Each row is a point. The points of each table are mixes of a few directions, plus a little noise. How many directions does each table use, and how many do they share? Where both have some left over, give the other angles between the two spaces (their principal angles), to ten degrees, smallest first.

First, 5 rows:
[[ 13  67]
 [ -6 -30]
 [ -7 -37]
 [ -2  -7]
 [  1   7]]
Second, 6 rows:
[[ -1   3]
 [  7 -20]
 [-11  31]
 [  8 -23]
 [ 17 -49]
 [-20  58]]
Directions: first 1, second 1, shared 0; angles 30

First (4 x 2):
[[-37   4]
 [  1   0]
 [ 60  -6]
 [-25   2]]
Second:
[[-51   5]
 [-32   3]
 [ 68  -7]
 [  6  -1]
 [ -1   0]
 [ 11  -1]]
Directions: first 1, second 1, shared 1

First:
[[ 25  31   3]
 [  6 -14  -6]
 [-48  30  23]
 [ 17 -47 -20]]
Second:
[[-25  39  20]
 [  9 -15  -8]
 [  9 -14  -7]
 [-40  64  32]
 [ 33 -53 -26]
 [  7 -10  -5]
 [  7 -11  -6]]
Directions: first 2, second 1, shared 1

First (6 x 4):
[[  6  31 -18  48]
 [  0   1  -1   2]
 [-10 -54  31 -84]
 [  0   1   0   1]
 [  0  -3   2  -4]
 [  5  24 -14  38]]
Second:
[[ 53 -34 -30 -25]
 [-45  26 -37  25]
 [ 15  16  19  27]
 [ -7  19  14  22]
 [-67   6 -19 -13]
 [ 38 -24   4 -20]
 [-13  -2  34 -12]
 [ 26  -7  15  -3]]
Directions: first 1, second 3, shared 1

First:
[[ -7 -31  -7  11  20  -9]
 [ -9 -14  -7   2   7  -3]
 [ 57  65  43  -6 -18  11]
 [-42 -40 -31   2   6  -5]
 [ 15  15  11   0  -1   3]
 [ 44  75  35 -15 -32  15]
 [-24 -53 -20  13  27 -12]
 [-33 -19 -22  -5  -5   0]]
Second:
[[  8  36   8 -11 -22  10]
 [  5  46   8 -16 -31  14]
 [ 15  17  12  -2  -4   3]
 [  6  66  10 -24 -46  20]
 [ 24 -17  15  15  26 -10]
 [-49   3 -32 -18 -29  10]
 [  5 -34   0  15  28 -12]
 [ 10 -79  -1  35  64 -27]
 [-24 -37 -20   6  14  -8]]
Directions: first 2, second 2, shared 2

First (9 x 8):
[[ 10  -3 -29  53   7  -6  -3 -13]
 [ 23 -10 -14 -26   1 -26 -24   9]
 [-22  11   6 -50   9  18   0  -1]
 [ 20  14  14 -14   9 -13 -15  12]
 [ -5   5  24  48 -10  12  24  -2]
 [  3 -27 -16  67 -22  -7  16  -9]
 [-10  23   0 -57  24  11 -14   0]
 [-20   3  17 -74  -2  12  -1   9]
 [  1 -15  -2  54 -17  -1  17  -5]]
Second, 10 rows:
[[ 14  -1   4  -3  -6  -1   2  -3]
 [ 69  -7  23 -19 -33  -2   9 -12]
 [-36   4 -12  10  17   1  -5   6]
 [-73   7 -24  19  34   2  -9  13]
 [-95  10 -32  26  44   3 -12  16]
 [-21   2  -7   6  10   0  -3   4]
 [ 50  -5  17 -14 -23  -1   6  -9]
 [ 34  -3  12  -9 -16  -1   5  -6]
 [ 58  -6  19 -15 -27  -2   7 -10]
 [ -1   0   0   0   1   0   0   0]]
Directions: first 4, second 1, shared 0; angles 50

First:
[[ 13  12  -2  -5 -19   4  -5  -6 -19]
 [ 20  26  -3  -6 -35   3 -10 -13 -24]
 [ 26  51  -2  -4 -56   1 -19 -23 -17]
 [-45 -38   9  19  68 -13  15  17  71]
 [  3  11   0   0 -10  -2  -4  -5   3]
 [ 17  18  -2  -6 -29   5  -7  -8 -24]
 [-33 -79  -1   3  80   2  29  35  10]]
Second (7 x 9):
[[-10 -15  27 -34 -21  65 -28  38  63]
 [ -4  13  -9  24  19 -45  20 -22  -3]
 [ -4   2 -28  35  32 -32  -7 -24 -57]
 [ -2  15  12 -16 -34  59 -56  14  29]
 [ 16  -8   2 -16 -14  -5  27   4 -20]
 [-14 -31 -11  16  46 -20  18   2 -18]
 [ 17  24   7  -9 -29 -22  25 -12   7]]
Directions: first 2, second 4, shared 2

First (9 x 11):
[[ -1 -21 -39  12  10  13   0   9  22 -20   8]
 [  0  10  18  -5  -4  -6   0  -4 -11   9  -5]
 [  2  47  86 -24 -19 -28  -3 -20 -51  45 -20]
 [  0 -11 -19   5   5   7   0   5  11 -11   5]
 [ -1  -1  -2   0   1   0   0   0   1  -1   0]
 [  1  17  30  -8  -7  -9  -1  -8 -18  16  -7]
 [  0  -1  -4   0   1   1   1   0   3  -3   1]
 [ -2 -53 -95  27  23  32   3  22  59 -52  21]
 [  1  14  25  -7  -6  -8   0  -6 -15  13  -5]]
Second (8 x 11):
[[ -5  -5  -4   2  -2  -3   2   4   3  -1   3]
 [-36 -36 -40  13  -6 -17  13  31  19 -12  23]
 [ 46  55  64 -23   5  11 -15 -45 -22  30 -36]
 [-16 -19 -22   8  -2  -4   6  16   7 -10  13]
 [ 21  -4 -10  11  13  42  -9   0 -21 -32   5]
 [ 21   6   2   5   9  30  -9  -7 -18 -17  -2]
 [-29  10  21 -20 -20 -65  15  -3  31  51 -11]
 [ -1  -7 -10   5   2   7   0   5  -2 -10   4]]
Directions: first 1, second 2, shared 0; angles 30

First, 9 rows:
[[ -3 -40 -22 -22 -43 -26 -12  12   8  -6 -31]
 [-12 -21 -57   1  44 -44  45  -9 -13 -71  47]
 [ 15  -5  31  12  16  10  -4 -21 -24  14   9]
 [ -6  -1   7   9 -25  -8 -20   1  -7  35 -19]
 [-34  -4   7 -40   2  21   9  51  22  27  -2]
 [ 23 -21 -30 -33   3  31  -7   5   0 -27 -11]
 [  6  50  54  24  28  30  13  -9  13  12  22]
 [ 31  33  71  40 -41 -19  -8 -35  34  -6 -19]
 [-20  10 -61   9  13   5 -13   4 -31  23   5]]
Second:
[[-13  13  -3 -23 -37  48 -24  26  -2  61 -48]
 [  1   2 -13 -20 -28   6 -18  26  41  -9 -19]
 [ -2  -2   7   8  42  -7  18  -8 -13 -14  38]
 [ -4   0 -13 -22   2  10  -8  28  30 -10   3]
 [-20  13   0 -23 -23  63 -19  23 -28  84 -45]
 [ 15   0  16  33   9 -41  15 -34  -2 -36  21]
 [ 12  11  21  28  13 -29  12 -22  12 -32  25]
 [ 10 -37 -14  19  21 -51  24 -39 -37 -44  25]]
Directions: first 6, second 4, shared 3; angles 30

First (11 x 12):
[[-27  37 -21  31 -30  20   2 -33  -6  27 -15  32]
 [-31  23 -36  27 -35  10  -6 -13 -12  29 -19  23]
 [ 37   5  48  -2  25  22  11   4  37 -35  25 -15]
 [-34   9 -45  17 -35  -6 -10  -9 -23  34 -22  21]
 [ 58 -16  57 -20  41  11   3  36  48 -57  35 -42]
 [-17  49  -5  43 -30  39   6 -35  14  18  -5  31]
 [ 21 -44  28 -46  45 -31   8  13 -13 -21  11 -22]
 [ 12 -46   7 -39  29 -38  -2  24 -18 -12   2 -25]
 [ 16 -33 -13 -18   6 -22 -16  49   5 -17   5 -32]
 [ -9 -20 -17 -17   1 -25  -7  10 -22  10  -9  -5]
 [-23  37  -4  23 -16  19  13 -46  -9  27 -12  35]]
Second, 11 rows:
[[-23 -14 -37  -4 -45   3   9 -18 -41  28  -2  17]
 [-14  -7 -19 -21 -32   0  40 -46 -44  12  50  16]
 [ 21  -3   8   0  42 -32 -32  70  38 -31 -17 -37]
 [ 23   2  21   6  28  -5 -18  44  35 -28 -17 -23]
 [-13  44 -34  20  14 -39 -11  40  22 -11  11 -11]
 [ 11  -2  16   0  26  -8 -15  21  20 -11 -11 -14]
 [ 38 -12  44  -1 -16  53  23  -4  10 -25  -3  -1]
 [-31 -10 -31 -11 -34  -1  16 -46 -48  36  16  24]
 [-42  -4 -18 -17   3 -23   7 -74 -38  46  28  28]
 [ 10 -20  22   0  29  -2 -35  23  20  -1 -41 -12]
 [ 19  28  31  27 -16  53  15 -10  24 -15 -14  13]]
Directions: first 3, second 5, shared 2; angles 30
